Rows are points. Each table stands for the endless flat space through its points: a line for two points, a plane for three, and so on. The two share one point or none. Which?
In the rows, zero is written as 128.

First (2 x 4)
[135 101 121 150]
[159 131 121 138]
Second (3 x 4)
[151 131 116 131]
[133 163 127 106]
[133 123 147 150]
They share: [151 121 121 142]

First (3 x 6)
[164 108 118 84 128 108]
[124 72 134 84 136 120]
[206 141 130 92 154 137]
Second (3 x 6)
[169 90 126 123 176 109]
[149 110 134 83 136 137]
[153 90 138 137 194 131]
They share: [162 105 126 86 137 119]

First (3 x 6)
[116 144 63 134 169 94]
[107 147 96 128 142 91]
[118 139 55 136 180 95]
Second (4 x 6)
[109 124 61 135 163 46]
[133 120 69 119 132 95]
[109 122 68 110 154 109]
[119 164 106 170 148 31]
They share: [109 142 88 130 153 92]

First (2 x 8)
[174 129 158 149 153 154 103 101]
[186 131 138 137 141 152 111 81]
Second (4 x 8)
[192 110 189 153 178 163 99 98]
[166 94 201 146 180 175 98 75]
[152 138 135 184 134 175 142 151]
[164 125 158 169 152 168 119 123]
They share: no point

First (2 x 9)
[126 82 136 151 85 132 149 139 140]
[86 122 176 121 135 132 154 99 155]
Second (2 x 9)
[111 98 144 154 126 123 161 115 157]
[110 102 151 147 116 126 152 115 151]
They share: no point

First (3 x 11)
[140 107 180 132 136 162 107 144 194 157 119]
[170 93 172 182 184 172 75 186 180 199 131]
[170 111 158 192 188 162 109 162 138 175 177]
Second (3 x 11)
[169 110 172 176 158 154 93 158 142 158 157]
[159 120 178 166 174 174 105 152 164 160 151]
[177 90 157 187 133 128 78 167 117 155 160]
They share: no point

First (3 x 11)
[82 144 125 125 110 171 140 156 87 112 124]
[139 90 122 82 95 147 112 103 121 109 159]
[163 75 106 72 99 138 112 84 125 114 180]
Second (3 x 11)
[110 115 104 107 106 146 120 130 105 111 152]
[130 95 140 63 114 158 160 114 109 127 112]
[158 88 113 44 136 185 183 136 78 126 110]
They share: no point

First (5 x 12)
[83 93 75 150 97 156 120 110 191 89 148 131]
[99 117 155 150 113 120 180 126 103 149 136 123]
[127 105 129 140 113 111 166 130 137 141 151 137]
[168 127 135 109 142 92 170 181 176 162 156 155]
[88 91 127 135 100 134 138 107 120 124 150 151]
Second (5 x 12)
[116 155 93 162 53 111 147 10 186 156 202 198]
[85 82 152 167 85 159 186 166 109 155 164 143]
[133 110 122 159 129 155 116 140 121 109 110 111]
[111 37 183 92 143 107 155 209 86 125 109 100]
[125 80 145 82 107 54 162 108 128 145 156 165]
They share: no point

First (5 x 14)
[115 130 27 105 99 125 171 91 105 146 118 102 117 82]
[93 70 123 119 139 67 109 101 135 140 106 38 121 100]
[153 98 54 150 110 158 156 102 90 168 119 111 101 93]
[159 112 96 134 109 118 133 68 111 98 142 104 118 118]
[114 70 91 138 126 122 137 112 113 197 91 79 90 84]
Second (2 x 14)
[142 92 97 136 114 131 142 80 115 146 112 98 106 94]
[144 92 101 135 114 135 145 72 119 136 111 95 116 89]
They share: [140 92 93 137 114 127 139 88 111 156 113 101 96 99]

First (3 x 18)
[101 87 140 131 95 116 67 111 153 155 140 198 75 126 168 175 115 157]
[130 116 120 151 108 140 58 112 137 174 177 149 54 157 162 135 150 132]
[73 123 140 147 131 148 111 131 169 119 128 162 119 90 144 175 159 169]
Second (4 x 18)
[135 122 109 117 126 173 90 164 184 136 191 172 49 94 165 122 168 139]
[110 122 142 157 134 171 118 157 182 125 143 180 75 103 180 148 171 154]
[105 119 143 163 139 179 126 152 164 137 140 192 70 114 167 140 186 170]
[53 129 138 167 121 122 87 120 163 118 112 143 136 118 158 193 147 164]
They share: no point

First (2 x 18)
[153 96 125 132 118 91 191 137 122 127 141 115 159 74 115 132 142 113]
[153 76 121 168 90 131 147 101 114 95 113 147 159 110 79 152 102 105]
Second (4 x 18)
[183 112 136 157 139 118 150 85 114 116 114 102 178 66 57 123 121 96]
[114 99 112 122 73 77 180 117 100 123 109 125 178 132 108 169 101 127]
[113 84 112 111 105 87 170 118 95 97 91 127 184 129 93 156 90 143]
[111 82 109 115 94 85 177 127 99 101 99 135 178 129 102 162 97 135]
They share: no point

First (5 x 20)
[189 95 181 127 112 147 134 113 145 146 143 209 143 209 149 123 176 96 142 67]
[133 93 167 131 104 196 112 167 105 184 90 143 193 138 142 59 136 80 201 110]
[182 92 174 125 117 155 126 125 135 145 141 197 154 199 143 108 169 100 154 71]
[189 85 141 87 147 157 109 138 100 101 188 194 163 214 109 103 176 131 162 47]
[106 151 139 93 58 158 144 109 87 210 121 155 122 155 185 146 119 68 126 136]
Second (3 x 20)
[109 107 103 102 86 157 92 164 69 132 121 139 145 158 143 120 143 130 183 94]
[113 105 93 95 83 154 86 163 60 129 127 142 136 162 149 110 133 137 190 86]
[142 123 183 133 130 166 160 117 141 191 143 155 187 141 125 115 148 74 112 148]
They share: no point

First (5 x 24)
[157 91 152 117 106 148 101 64 88 29 169 111 195 77 116 84 103 105 120 88 110 111 134 119]
[177 81 112 69 159 177 127 54 132 106 159 135 119 54 126 75 135 132 99 75 96 101 149 64]
[144 104 78 81 192 129 131 95 162 180 169 136 50 102 141 156 142 165 156 109 123 157 88 46]
[115 121 130 147 131 87 97 100 116 84 189 109 143 128 128 173 101 132 187 131 140 177 71 112]
[164 80 88 63 161 162 135 97 122 141 149 128 88 91 139 109 138 148 123 78 111 115 109 65]
Second (5 x 24)
[128 90 94 133 161 119 158 48 112 77 223 106 167 106 131 172 115 141 131 102 171 157 120 82]
[169 78 81 115 143 177 101 80 129 99 157 148 125 107 113 110 109 114 121 57 86 136 115 75]
[170 46 76 135 151 181 128 78 112 67 169 182 125 136 73 128 81 67 143 42 93 171 126 96]
[138 58 112 103 165 134 149 93 102 71 181 146 112 147 97 147 86 98 167 96 125 163 95 133]
[171 50 75 108 158 191 106 92 126 84 150 168 107 150 88 111 83 89 129 50 70 144 98 112]
They share: [146 94 112 99 145 136 119 87 118 103 169 122 122 97 133 125 120 136 143 96 117 135 105 87]

First (2 x 24)
[156 127 87 124 138 141 97 160 156 151 134 173 150 132 96 146 153 134 174 132 139 97 154 141]
[152 147 111 108 106 105 129 136 124 147 134 133 174 112 80 134 113 138 162 104 123 93 166 153]
Second (5 x 24)
[138 134 136 127 88 133 102 161 136 121 95 173 157 103 49 171 178 96 167 147 144 146 167 179]
[194 138 102 91 100 143 131 160 113 130 140 156 164 146 117 157 111 150 138 96 142 104 192 97]
[122 113 67 162 160 103 79 127 181 193 146 149 166 91 66 121 138 153 169 112 148 62 152 175]
[178 137 97 114 108 135 110 135 129 134 141 148 153 127 76 142 136 132 155 117 125 103 185 119]
[178 138 132 110 71 150 111 153 114 102 109 166 150 122 57 174 165 102 147 135 137 150 198 130]
They share: [154 137 99 116 122 123 113 148 140 149 134 153 162 122 88 140 133 136 168 118 131 95 160 147]

First (6 x 24)
[117 115 181 65 130 158 76 133 119 121 105 124 107 133 81 175 120 166 60 119 98 194 105 201]
[149 71 126 72 99 174 158 147 180 92 123 92 115 125 117 102 94 150 76 113 117 201 67 198]
[137 110 149 111 128 156 105 118 155 130 98 143 106 129 110 129 107 165 98 101 77 153 119 142]
[127 130 195 93 129 112 48 118 127 148 119 121 89 176 63 177 131 168 94 115 80 151 147 159]
[148 122 161 114 132 152 78 98 121 127 104 134 121 128 76 150 122 194 79 96 106 170 131 151]
[123 139 178 116 153 162 56 102 112 145 74 179 109 115 92 170 118 184 83 94 67 152 140 137]
Second (3 x 24)
[77 115 165 82 124 141 94 124 126 114 90 127 82 175 104 181 136 181 108 79 106 191 150 175]
[148 141 119 68 115 139 78 144 121 124 124 101 136 131 94 132 131 156 83 156 59 164 86 180]
[88 81 185 110 133 145 126 102 163 130 112 125 82 155 106 162 119 168 95 96 119 164 152 156]
They share: [118 111 152 89 124 142 102 123 142 127 118 113 109 143 100 147 125 162 89 126 89 164 119 168]

First (6 x 24)
[145 104 77 135 124 197 147 134 96 98 85 74 130 153 111 156 74 208 190 99 52 158 50 95]
[80 153 127 204 221 116 122 187 72 122 67 98 104 200 131 143 106 218 164 62 57 177 136 123]
[140 111 85 157 144 194 149 120 114 106 112 84 132 143 110 147 102 166 160 103 104 134 72 112]
[107 125 82 153 211 172 165 143 174 92 151 111 106 134 102 140 169 105 148 102 165 140 82 137]
[119 99 89 156 197 167 122 155 117 93 119 66 144 170 84 160 126 148 140 86 122 112 87 150]
[158 125 102 220 131 211 159 72 90 174 81 75 130 140 131 154 94 174 126 92 114 120 115 108]
Second (5 x 24)
[149 106 94 138 157 137 132 166 104 101 125 121 128 141 108 159 97 180 129 74 114 98 86 104]
[155 139 135 146 165 164 89 159 82 139 167 96 154 145 115 141 118 153 160 93 88 107 95 135]
[125 95 73 157 185 137 152 171 81 74 80 113 121 134 102 148 62 163 130 85 136 111 28 82]
[145 128 113 134 178 142 124 156 112 127 163 103 126 143 131 125 109 175 152 91 81 101 98 133]
[123 139 119 196 100 204 114 120 99 89 108 109 155 172 95 170 137 171 165 96 119 174 139 108]
They share: [119 128 102 169 162 166 138 139 104 96 119 101 128 153 119 131 104 170 160 101 103 141 91 114]

First (6 x 24)
[195 148 196 89 128 141 160 102 72 188 77 132 118 42 169 96 116 180 227 102 73 200 120 126]
[163 165 214 108 113 145 162 137 85 204 96 126 130 4 207 132 114 173 249 107 43 150 108 113]
[165 70 112 109 109 73 129 53 118 93 104 122 144 143 88 172 64 139 99 98 160 206 126 157]
[159 129 208 55 97 45 149 167 135 148 87 63 73 77 168 136 188 144 166 127 84 91 153 98]
[163 32 64 165 85 61 116 60 113 117 64 155 138 159 79 166 30 146 93 136 139 158 95 146]
[137 109 150 119 108 106 140 82 122 115 140 118 169 79 141 207 60 135 145 85 125 187 112 151]
Second (7 x 24)
[145 65 185 100 96 67 126 152 117 173 89 159 145 99 156 141 109 137 197 100 129 133 190 93]
[78 84 235 91 88 87 149 97 166 149 102 180 185 105 138 163 139 129 201 86 114 117 163 87]
[104 115 162 104 92 38 135 105 131 90 51 141 146 102 81 149 117 156 99 195 130 137 110 131]
[116 87 181 126 119 72 123 119 142 102 112 169 98 105 101 136 69 112 154 154 74 131 154 122]
[162 91 170 138 107 65 84 103 142 123 160 151 98 102 121 117 31 140 174 129 63 144 162 106]
[184 72 163 111 93 72 102 111 115 176 139 110 121 93 172 133 61 151 196 84 101 160 155 114]
[183 150 109 116 94 91 154 74 108 113 77 88 154 79 120 185 113 187 102 124 124 171 57 142]
They share: [159 100 150 111 103 86 140 104 116 137 98 116 128 90 139 161 94 146 152 112 107 156 116 132]
